Rows are points. The points of each table are mixes of a few directions, plus a little noise. Count the directions of each table, and those that both share. Where both have some left over, give the other angles between the two spaces (their principal angles), to ten degrees, smallest first.

First (6 x 3):
array([[-0.28, -0.02, -0.63],
       [ 0.15, -0.03,  0.30],
       [ 0.12, -0.23,  0.01],
       [-0.04,  0.28,  0.23],
       [-0.23,  0.47,  0.02],
       [ 0.27, -0.47,  0.07]])
Second (4 x 3):
array([[ 0.34, -0.26,  0.45],
       [-0.35,  0.27, -0.46],
       [ 0.14, -0.11,  0.19],
       [-0.13,  0.10, -0.17]])
Directions: first 2, second 1, shared 1

First (10 x 8):
array([[-0.32,  0.29,  0.48, -0.36, -0.10, -0.40,  0.05, -0.14],
       [ 0.17,  0.11,  0.00,  0.33, -0.20,  0.23,  0.31,  0.08],
       [ 0.03, -0.05, -0.26, -0.35,  0.25, -0.01, -0.24, -0.04],
       [ 0.37,  0.16, -0.49, -0.09,  0.09,  0.44,  0.15,  0.08],
       [ 0.09,  0.15,  0.16,  0.34, -0.28,  0.14,  0.35,  0.06],
       [-0.09,  0.57,  0.16, -0.66, -0.03, -0.14,  0.18, -0.13],
       [ 0.04,  0.01,  0.13,  0.34, -0.20,  0.08,  0.20,  0.06],
       [-0.45, -0.64,  0.20, -0.08,  0.31, -0.58, -0.72, -0.10],
       [-0.09, -0.45,  0.10,  0.50, -0.03, -0.08, -0.18,  0.06],
       [ 0.26, -0.15, -0.46,  0.04,  0.18,  0.30, -0.09,  0.08]])
Second (8 x 8):
array([[-0.05,  0.00,  0.15,  0.16, -0.11, -0.04,  0.08,  0.01],
       [-0.01,  0.00,  0.02,  0.02, -0.01, -0.01,  0.01,  0.00],
       [-0.08, -0.01,  0.26,  0.27, -0.19, -0.07,  0.13,  0.01],
       [-0.21, -0.02,  0.70,  0.73, -0.50, -0.19,  0.36,  0.04],
       [ 0.00,  0.00, -0.02, -0.02,  0.01,  0.00, -0.01,  0.00],
       [ 0.07,  0.01, -0.23, -0.24,  0.16,  0.06, -0.12, -0.01],
       [ 0.30,  0.03, -0.98, -1.03,  0.71,  0.26, -0.50, -0.06],
       [-0.03,  0.00,  0.10,  0.10, -0.07, -0.03,  0.05,  0.01]])
Directions: first 3, second 1, shared 1

First (11 x 12):
array([[ 0.20, -0.26,  0.44,  0.54, -0.08, -0.25, -0.31, -0.58,  0.49,
         0.36,  0.63,  0.08],
       [ 0.17, -0.23,  0.38,  0.48, -0.07, -0.22, -0.27, -0.51,  0.44,
         0.32,  0.56,  0.07],
       [ 0.09, -0.12,  0.19,  0.25, -0.03, -0.12, -0.14, -0.27,  0.23,
         0.16,  0.29,  0.03],
       [-0.04,  0.06, -0.10, -0.12,  0.02,  0.05,  0.07,  0.13, -0.12,
        -0.09, -0.15, -0.01],
       [-0.13,  0.18, -0.31, -0.38,  0.06,  0.17,  0.22,  0.41, -0.35,
        -0.25, -0.45, -0.06],
       [ 0.01, -0.02,  0.02,  0.03, -0.01, -0.01, -0.02, -0.03,  0.04,
         0.03,  0.04,  0.01],
       [-0.18,  0.25, -0.41, -0.51,  0.08,  0.24,  0.30,  0.55, -0.47,
        -0.34, -0.60, -0.08],
       [ 0.06, -0.09,  0.14,  0.18, -0.03, -0.08, -0.11, -0.19,  0.17,
         0.12,  0.21,  0.03],
       [-0.16,  0.23, -0.38, -0.47,  0.07,  0.21,  0.26,  0.51, -0.43,
        -0.31, -0.55, -0.06],
       [-0.14,  0.19, -0.33, -0.40,  0.05,  0.19,  0.23,  0.43, -0.37,
        -0.27, -0.47, -0.05],
       [ 0.14, -0.19,  0.32,  0.40, -0.05, -0.19, -0.23, -0.43,  0.37,
         0.26,  0.47,  0.06]])
Second (11 x 12):
array([[ 0.17, -0.16, -0.04,  0.08, -0.01, -0.09, -0.19, -0.10,  0.21,
         0.13, -0.01,  0.02],
       [-0.40,  0.39, -0.10, -0.36,  0.07,  0.26,  0.48,  0.41, -0.59,
        -0.38, -0.22, -0.07],
       [ 0.02,  0.04, -0.31, -0.28,  0.04,  0.09,  0.04,  0.29, -0.14,
        -0.13, -0.42, -0.03],
       [ 0.59, -0.52, -0.19,  0.21, -0.05, -0.26, -0.62, -0.26,  0.68,
         0.39, -0.15,  0.07],
       [-0.17,  0.05,  0.67,  0.51, -0.05, -0.12,  0.06, -0.53,  0.13,
         0.16,  0.88,  0.05],
       [-0.24,  0.26, -0.16, -0.31,  0.05,  0.19,  0.31,  0.34, -0.41,
        -0.27, -0.26, -0.06],
       [-0.15,  0.14,  0.03, -0.08,  0.01,  0.08,  0.17,  0.09, -0.18,
        -0.11,  0.01, -0.02],
       [-0.11,  0.03,  0.41,  0.31, -0.04, -0.07,  0.04, -0.33,  0.07,
         0.10,  0.55,  0.03],
       [-0.15,  0.20, -0.36, -0.44,  0.06,  0.20,  0.25,  0.47, -0.39,
        -0.29, -0.52, -0.07],
       [ 0.44, -0.39, -0.15,  0.15, -0.04, -0.19, -0.47, -0.19,  0.51,
         0.30, -0.12,  0.05],
       [ 0.02, -0.06,  0.20,  0.20, -0.03, -0.08, -0.07, -0.22,  0.14,
         0.11,  0.28,  0.03]])
Directions: first 1, second 2, shared 1

First (8 x 20):
array([[-0.01, -0.10, -0.02,  0.00, -0.01, -0.08, -0.08,  0.03, -0.08,
        -0.03, -0.07,  0.16, -0.10,  0.07,  0.02, -0.02, -0.10, -0.02,
        -0.21,  0.00],
       [ 0.00, -0.13, -0.04, -0.01, -0.01, -0.12, -0.09,  0.04, -0.07,
        -0.05, -0.09,  0.22, -0.16,  0.12,  0.01, -0.03, -0.13,  0.00,
        -0.26,  0.01],
       [-0.02,  0.35,  0.09,  0.03,  0.05,  0.32,  0.25, -0.11,  0.29,
         0.11,  0.27, -0.56,  0.43, -0.29, -0.06,  0.06,  0.33,  0.02,
         0.69,  0.00],
       [ 0.02, -0.60, -0.15, -0.03, -0.08, -0.54, -0.41,  0.17, -0.44,
        -0.19, -0.49,  0.94, -0.73,  0.48,  0.10, -0.10, -0.56,  0.00,
        -1.22,  0.04],
       [ 0.00, -0.14, -0.04, -0.01, -0.01, -0.12, -0.10,  0.04, -0.11,
        -0.05, -0.13,  0.22, -0.17,  0.11,  0.03, -0.01, -0.13,  0.00,
        -0.27, -0.01],
       [ 0.00,  0.41,  0.10,  0.05,  0.05,  0.40,  0.28, -0.13,  0.33,
         0.13,  0.35, -0.66,  0.50, -0.34, -0.08,  0.07,  0.41,  0.01,
         0.87, -0.01],
       [-0.02,  0.38,  0.09,  0.03,  0.06,  0.35,  0.28, -0.12,  0.31,
         0.12,  0.32, -0.62,  0.49, -0.32, -0.07,  0.07,  0.38,  0.01,
         0.81, -0.01],
       [ 0.00, -0.20, -0.05, -0.01, -0.03, -0.19, -0.15,  0.06, -0.16,
        -0.05, -0.16,  0.31, -0.23,  0.16,  0.04, -0.03, -0.20,  0.00,
        -0.41,  0.03]])
Second (10 x 20):
array([[-0.02, -0.16,  0.18,  0.23,  0.06,  0.10,  0.00,  0.08,  0.19,
         0.13, -0.20,  0.19,  0.04,  0.10, -0.22,  0.07,  0.03,  0.22,
        -0.11,  0.18],
       [ 0.09, -0.28, -0.38, -1.17,  0.04, -0.40,  0.24, -0.09, -0.51,
        -0.41,  1.14, -0.41, -1.05, -0.20,  0.20, -0.34,  0.17,  0.11,
        -0.78, -1.16],
       [-0.02,  0.11, -0.09,  0.15, -0.10, -0.10, -0.17, -0.02, -0.13,
        -0.03, -0.29,  0.18,  0.15,  0.08,  0.18,  0.01, -0.23, -0.25,
         0.11,  0.22],
       [-0.03,  0.03,  0.18,  0.17,  0.08,  0.24,  0.12,  0.02,  0.26,
         0.15, -0.01, -0.12,  0.21, -0.06, -0.20,  0.08,  0.19,  0.18,
         0.22,  0.11],
       [-0.02, -0.20,  0.16,  0.26,  0.04,  0.05, -0.07,  0.10,  0.14,
         0.12, -0.29,  0.30,  0.02,  0.16, -0.20,  0.08, -0.04,  0.19,
        -0.22,  0.22],
       [-0.02,  0.06,  0.09,  0.19,  0.02,  0.11,  0.00,  0.01,  0.13,
         0.08, -0.14,  0.00,  0.19,  0.00, -0.07,  0.06,  0.03,  0.02,
         0.17,  0.18],
       [-0.02,  0.04,  0.09,  0.25,  0.00,  0.08, -0.05,  0.03,  0.12,
         0.10, -0.24,  0.09,  0.22,  0.05, -0.06,  0.07, -0.02,  0.01,
         0.15,  0.24],
       [-0.03,  0.20,  0.23,  0.18,  0.11,  0.40,  0.24, -0.04,  0.41,
         0.21,  0.15, -0.42,  0.42, -0.21, -0.24,  0.11,  0.38,  0.19,
         0.58,  0.09],
       [ 0.07,  0.33, -0.62, -0.55, -0.26, -0.54, -0.22, -0.17, -0.74,
        -0.45,  0.22, -0.08, -0.26, -0.06,  0.78, -0.22, -0.44, -0.79,
         0.04, -0.35],
       [-0.02, -0.14,  0.14,  0.28,  0.02,  0.06, -0.09,  0.08,  0.12,
         0.12, -0.32,  0.30,  0.07,  0.15, -0.16,  0.08, -0.06,  0.12,
        -0.14,  0.26]])
Directions: first 1, second 3, shared 1
